Each row of a before or after table is a point. The points were changed in one or more steps. Then noise was added and the rows were shuffled. The steps act on columns, c1 being the first. What was done? A step turns or swaps two columns, mirrors them in a line or flattens them onto one, adds a multiple of one to another, or multiplies or shifts one. Angles are multiples of 10 degrees, from the lower column toward the higher: turns from -170 to 170, lines from 10 to 170 but not 90. Use the fewest steps. Two steps may share a column if one is a turn and the other turns, adds or multiplies; they go together, in the order done. Otherwise the lowest column goes first.
(in the rows, 128 means zero)

Before:
[[136 157 157]
 [161 126  86]
 [102 142 159]
 [132 126 101]
 [171 124 217]
 [131 153 177]
 [207 105 208]
 [139 110 135]
 [182 142 219]
 [120 140 149]
 [156 125  96]
 [119 147 150]
 [118 158 144]
 [136 109 130]]
After:
[[118 150 110]
 [132 102 129]
 [157  95 130]
 [120 150 117]
 [136 158  99]
 [137 135 146]
 [102 159 115]
 [172 217 133]
 [137 129 146]
 [162  84 129]
 [207 207 148]
 [119 144  98]
 [131 173 105]
 [181 220 113]]
Steps: turn c2 and c3 by -90 degrees

Before, 12 rows:
[[184  69 137 159 190 100]
 [ 92  96  80 119 119  51]
 [117 197 136 148 117 125]
 [127 166 103 110  93 170]
 [ 98 131  81 117 160 119]
 [119 120 110  64 104 156]
 [128 127  68 140 121 121]
 [113 143  80 143 134 117]
 [ 66 113  74  92 150 168]
 [214 144  93 101 139 170]
 [ 88 108 191 121 161 165]
 [122 142  77  90 133 140]]
After:
[[108 158 177  94 110 137]
 [112  81  70 121 118 201]
 [106 134 136 134 146 177]
 [ 80  82 186 150  91 164]
 [ 83 184 122 114 148 123]
 [196 186 180 140  99 147]
 [207 102 102 190 160 128]
 [ 98 113 135 162 119 175]
 [115 137 158 132  90 171]
 [128 127 142 118 140 186]
 [103  89 144 162 119  57]
 [122 117 161 106  64 136]]
Steps: turn c1 and c2 by 30 degrees; turn c3 and c6 by -110 degrees; swap c4 and c5

Before (11 x 11):
[[120  64 170  68  99  96  85 151 129 123 121]
 [173 106 162  94 139 103 121 130 113  81 110]
 [105 152 107  97 121  99 187 120 138 182  58]
 [108 157 172  81  84 142 141 161  96 107 132]
 [182 102 176 161 170 134 105 134 162 132  58]
 [ 90  85 127  92 165  85 107 163  85  97  95]
 [180 145 113 161  76 164 141 143 160 120 152]
 [ 94 150 173 158 137  83 133 106 152  91  68]
 [179 172  90 146 139 137 112  88 145 165 141]
 [163 121  83 105  95 185 102 141 105  93  87]
 [132 120 105 162 159 151 145  74 121 125  98]]
After:
[[130 102 176 159 173 134 106 184 164 194  41]
 [129 154 108  98 122 101 190 103 137 170  59]
 [105  64 171  68 101  93  85 121 127  82 109]
 [ 87  84 125  93 165  85 108  96  84 151  95]
 [132 104 163  94 140 102 120 172 111  95  99]
 [177 173  90 149 136 135 113 175 144 181 153]
 [119 119  84 105  94 186 103 164 105  42  99]
 [182 119 105 161 160 152 145 121 120 173 106]
 [ 94 156 172  80  85 144 141 114  96  41 121]
 [123 144 114 161  78 164 144 184 160  44 156]
 [144 150 172 158 139  85 133  91 152 106  57]]
Steps: turn c1 and c8 by 80 degrees; add -0.3 times c3 to c11; add 1.5 times c5 to c10
